Each row of a before or after table is a point. One or more steps were done to the points. Then noise was added and the rows were shuffled. The steps act on columns, c1 being the first. Name the steps. A step turns or swaps two columns, mirrors them in a line or flattens them onto one, adds a multiple of one to another, or multiplies or shifts one. Angles are multiples of 10 degrees, from the lower column toward the higher: turns from -170 to 170, lines from 10 to 170 but not 90. Use the fewest steps. Two steps may share a column if one is a turn and the other turns, adds or multiplies; they go together, in the order done. Otherwise the lowest column goes first.

Before (8 x 2)
-0.035, 0.050
0.000, -0.025
-0.017, -0.101
-0.008, -0.007
-0.082, 0.017
0.008, -0.044
-0.073, 0.038
0.012, 0.003
After (8 x 2)
0.054, 0.064
0.009, -0.027
0.072, 0.043
0.052, -0.086
0.013, 0.061
-0.015, 0.001
0.006, -0.044
0.014, -0.003
Steps: mirror c1 and c2 in the line at 100 degrees

Before (13 x 4)
0.018, -0.023, 0.014, 0.027
0.000, -0.015, -0.007, -0.113
-0.080, 0.020, -0.057, -0.022
-0.021, 0.080, 0.016, 0.038
-0.015, -0.004, -0.053, 0.034
0.016, 0.056, 0.023, 0.004
-0.026, 0.080, -0.041, -0.062
-0.039, -0.002, 0.052, 0.014
0.009, -0.022, -0.025, -0.026
0.006, -0.035, -0.059, 0.037
-0.001, -0.042, -0.052, 0.093
-0.075, 0.016, -0.038, -0.029
-0.032, -0.038, -0.032, 0.038
After (13 x 4)
-0.052, -0.019, -0.027, 0.038
-0.044, 0.061, -0.005, -0.074
-0.045, -0.030, 0.001, 0.048
-0.058, 0.005, 0.041, -0.037
0.030, 0.053, -0.023, -0.012
-0.095, 0.009, 0.044, -0.028
0.033, -0.019, -0.009, 0.028
-0.021, -0.027, -0.004, -0.010
-0.062, 0.011, -0.021, 0.030
0.015, 0.005, 0.062, 0.017
-0.049, -0.005, -0.022, 0.096
-0.004, -0.066, -0.004, -0.099
-0.004, 0.092, 0.018, 0.021
Steps: turn c1 and c3 by -60 degrees; turn c2 and c4 by -20 degrees
